Rows are points. The points of each table are mixes of a few directions, plus a little noise. How many directions does each table use, and how many do they share? Where both have some left over, give the other angles between the two spaces (their principal angles), to ten degrees, smallest first.

First:
[[ -1  -1   1]
 [-37 -65  74]
 [-33 -57  65]
 [ 18  32 -36]
 [ 26  44 -51]
 [ 15  26 -29]
 [ 12  21 -24]]
Second, 7 rows:
[[  2  26 -24]
 [-64   0  26]
 [ 77 -10 -22]
 [ 71 -64  29]
 [-58  37 -10]
 [ 21   0  -8]
 [-49  10  11]]
Directions: first 1, second 2, shared 1

First (8 x 4):
[[ 47 -78  -8 -12]
 [-34  -8 -39  14]
 [-52  77  18   5]
 [-32  -2  27 -28]
 [-42  73  -8  23]
 [ 32  42  31   6]
 [ 39 -86 -31  -3]
 [ 41 -17  10  -3]]
Second:
[[ 17  61 -39  16]
 [ 13 -19 -12 -28]
 [  7 -77  68  -1]
 [-39  58 -60  -9]
 [  3 -22  43  20]]
Directions: first 3, second 3, shared 2; angles 70

First (6 x 6):
[[ 39 -52 -44   6 -23 -35]
 [-40  14  25   9  21  16]
 [-52 -11  18  24  25   7]
 [ 38 -10 -23 -11 -20 -14]
 [-42  36  37   2  24  28]
 [ 58  23 -15 -29 -28  -3]]
Second, 7 rows:
[[-16 -50 -27  23   6 -16]
 [ 18   8  14  -6 -11  -9]
 [ 20 -58  -8  23 -16 -48]
 [-11  55  13 -22  10  39]
 [-19 -20 -18  10   9   3]
 [ 19  95  43 -42  -5  39]
 [-13 -30 -17  14   5  -8]]
Directions: first 2, second 2, shared 1; angles 50

First, 7 rows:
[[ -5  -4   7   0   0  -4   4  -7]
 [-22 -16  35   3   0 -25  21 -36]
 [ 13  10 -22  -2   0  15 -12  22]
 [ 16  12 -27  -3   0  19 -16  26]
 [-56 -42  92   9   1 -64  53 -91]
 [ 59  44 -95  -8  -1  66 -55  95]
 [ -5  -5   9   1   0  -6   5  -9]]
Second:
[[ 30  14   3 -38   5  22 -38  -2]
 [ 27  30 -27  -1  30 -64  41  -9]
 [ -9 -29 -20 -79  22  75 -63  26]
 [-23 -22  24  35   5 -34  56 -33]
 [ 82  30 -24  14  31  -7  34 -12]
 [-42  -5  47  35 -37 -32   8 -22]
 [-65 -28  26  57 -42  -2  16   6]
 [  0  11 -29 -23 -13  41 -54  46]]
Directions: first 1, second 5, shared 1

First (10 x 9):
[[  6  -1 -11  19 -45  23  62  31 -47]
 [-27  -7  20 -25  75 -46 -94 -38  65]
 [-50 -32   2  19   7 -29  19  40 -38]
 [-25 -16   0  12   0 -12  15  24 -23]
 [-24 -15   2   7   6 -15   5  16 -14]
 [-13  -5   7  -7  27 -19 -31 -10  21]
 [ 92  55 -14 -15 -52  69  23 -42  23]
 [ -9  -1  10 -16  42 -23 -56 -24  40]
 [ 14   7  -3   1 -14  14  13  -1  -5]
 [ 36  17 -12   6 -45  38  47   6 -23]]
Second:
[[ 86 -61  15  -2 -32 -14 -11 -86 -17]
 [-14 -25  -2  19  22 -11 -14  31 -37]
 [-56 -26 -12  -1 -42  33  52   8  13]
 [ -4  -4  35  -6  32 -95 -20 -18  -2]
 [ -7 -19 -19  -7 -17  60  -5 -15  29]
 [-26  78  22 -17  20 -67  17  18  28]
 [-32  -5 -11  15   3  10  18  45 -26]
 [ 13  23 -18  -2  40  42 -58  16  16]
 [  7 -19 -19  -1 -32  58  12 -12  11]
 [ 35  55   6  -1   7 -19   6  12 -11]]
Directions: first 2, second 5, shared 2

First:
[[  7  -8   5 -14 -17 -34  42 -28  55  35  -7]
 [ -6  68   3 -16  21  -2 -62  -1 -40  -5  -9]
 [ 16  64  -5  -9  31  11  18 -44   9  36 -30]
 [-13 -39  11  -4 -35 -36  20   4  33   9  13]
 [-14 -26 -13  68  19  74  95 -13 -22  29 -12]
 [-41  13   2  44   1  21  47 -17 -33  40 -11]
 [ 24   9  -7 -21  16   9 -51  19 -12 -40   5]
 [ 13  -1   9 -49 -22 -59 -59  14  28 -22  14]
 [ 37 -75 -18  10   6  47  19  33  17 -54  20]
 [-23  -2  10  -9 -19 -28 -67  36 -31 -30  17]]
Second, 10 rows:
[[ 11  32 -11  -6 -18  57  13  12  16  33 -19]
 [-32 -62   2  41  23 -46 -25 -12  11 -38  18]
 [ 12 -23   2  27  -5  36 -17  24  48 -14 -29]
 [-26 -37  -1  13   8 -33  -6 -15   6 -26   9]
 [ 20  18   1  26  15  23 -19  15 -14  24  14]
 [ 90  20  55 -52   3 -58 -18  27 -37 -55 -14]
 [-39 -24 -21  24  -4  21   5 -10  28   9  -1]
 [ 13  25 -14  45  10  66 -15  20   4  48   5]
 [ 18  29  17 -32  18 -62   0 -14 -72  -3  36]
 [-64  22 -30 -88 -49  -1  84 -48  10  16 -21]]
Directions: first 4, second 4, shared 0; angles 40, 50, 60, 60
